Rows are points. The points of each table are mixes of a few directions, plus a little noise. How many directions does each table use, and how many do they share? Where both have some left over, give the other angles between the two spaces (their principal angles), to ten degrees, smallest first.

First (7 x 3):
[[ 44 -60 -54]
 [-19  45  40]
 [ -7  18  15]
 [ 55 -34 -27]
 [-25   7   5]
 [-30  11  10]
 [-16  15  13]]
Second (4 x 3):
[[ 24 -34 -29]
 [-39  54  47]
 [ -7   9   8]
 [ 22 -30 -26]]
Directions: first 2, second 1, shared 1

First (7 x 4):
[[ 33  35  32 -10]
 [-22  -1 -27  35]
 [ 47 -24   1   6]
 [ -6  19  22 -27]
 [-79 -55 -24 -47]
 [-16  35  -8  32]
 [ 43  -9   4  11]]
Second (5 x 4):
[[ 24  34  39 -25]
 [ 16 -45 -19  10]
 [-34  57  26 -23]
 [ -7  -9   5 -17]
 [  3 -40 -46  55]]
Directions: first 3, second 3, shared 3

First (8 x 6):
[[ -3 -58 -21 -24 -67  60]
 [ 15  -6 -24  23  25  -9]
 [  5  20   0  16  32 -25]
 [-10  42  31   1  25 -30]
 [ 21 -46 -45  16  -5  23]
 [-20 -29  13 -40 -72  49]
 [  4  28   7  16  38 -30]
 [-15  50  37  -3  23 -34]]
Second (8 x 6):
[[-23  -2  28 -34 -49  25]
 [ -4   6   7  -3   0  -3]
 [-13  29  28  -8   5 -15]
 [ -2 -14  -4  -8 -18  15]
 [-28  28  47 -31 -27   1]
 [ 36  -2 -46  50  69 -34]
 [-18   8  26 -24 -29  11]
 [ 52 -53 -86  56  48  -1]]
Directions: first 2, second 2, shared 2

First (9 x 9):
[[ -24    1   -5   29   29   12   20    1   10]
 [  95   -7   27 -121 -117  -46  -79   -7  -33]
 [  20   -3    5  -27  -26  -10  -19   -2   -8]
 [ -33    3   -9   42   41   15   28    0   12]
 [ -18    2   -5   23   23    9   14    1    6]
 [  16    0    4  -22  -21   -8  -13   -1   -5]
 [ -25    2   -8   34   33   13   20    2    9]
 [   4    1    2   -6   -4   -1   -4   -1    0]
 [ -39    2  -10   49   47   19   32    1   13]]
Second (10 x 9):
[[-19 -52  43  -7  10 -22 -39 -26   4]
 [ -4 -12  10  -2   4  -6 -11  -7   1]
 [  5  13 -12   1  -4   6  11   5   0]
 [ 15  43 -34   4  -9  19  33  22  -3]
 [-21 -57  46  -8  14 -25 -43 -28   5]
 [-11 -26  19  -4   7 -13 -20 -13   2]
 [ 33  86 -69  10 -18  38  67  43  -8]
 [ 15  38 -29   4  -7  18  29  20  -2]
 [ 19  52 -43   7 -10  23  42  25  -4]
 [-33 -88  71 -10  19 -39 -67 -44   9]]
Directions: first 1, second 1, shared 0; angles 80
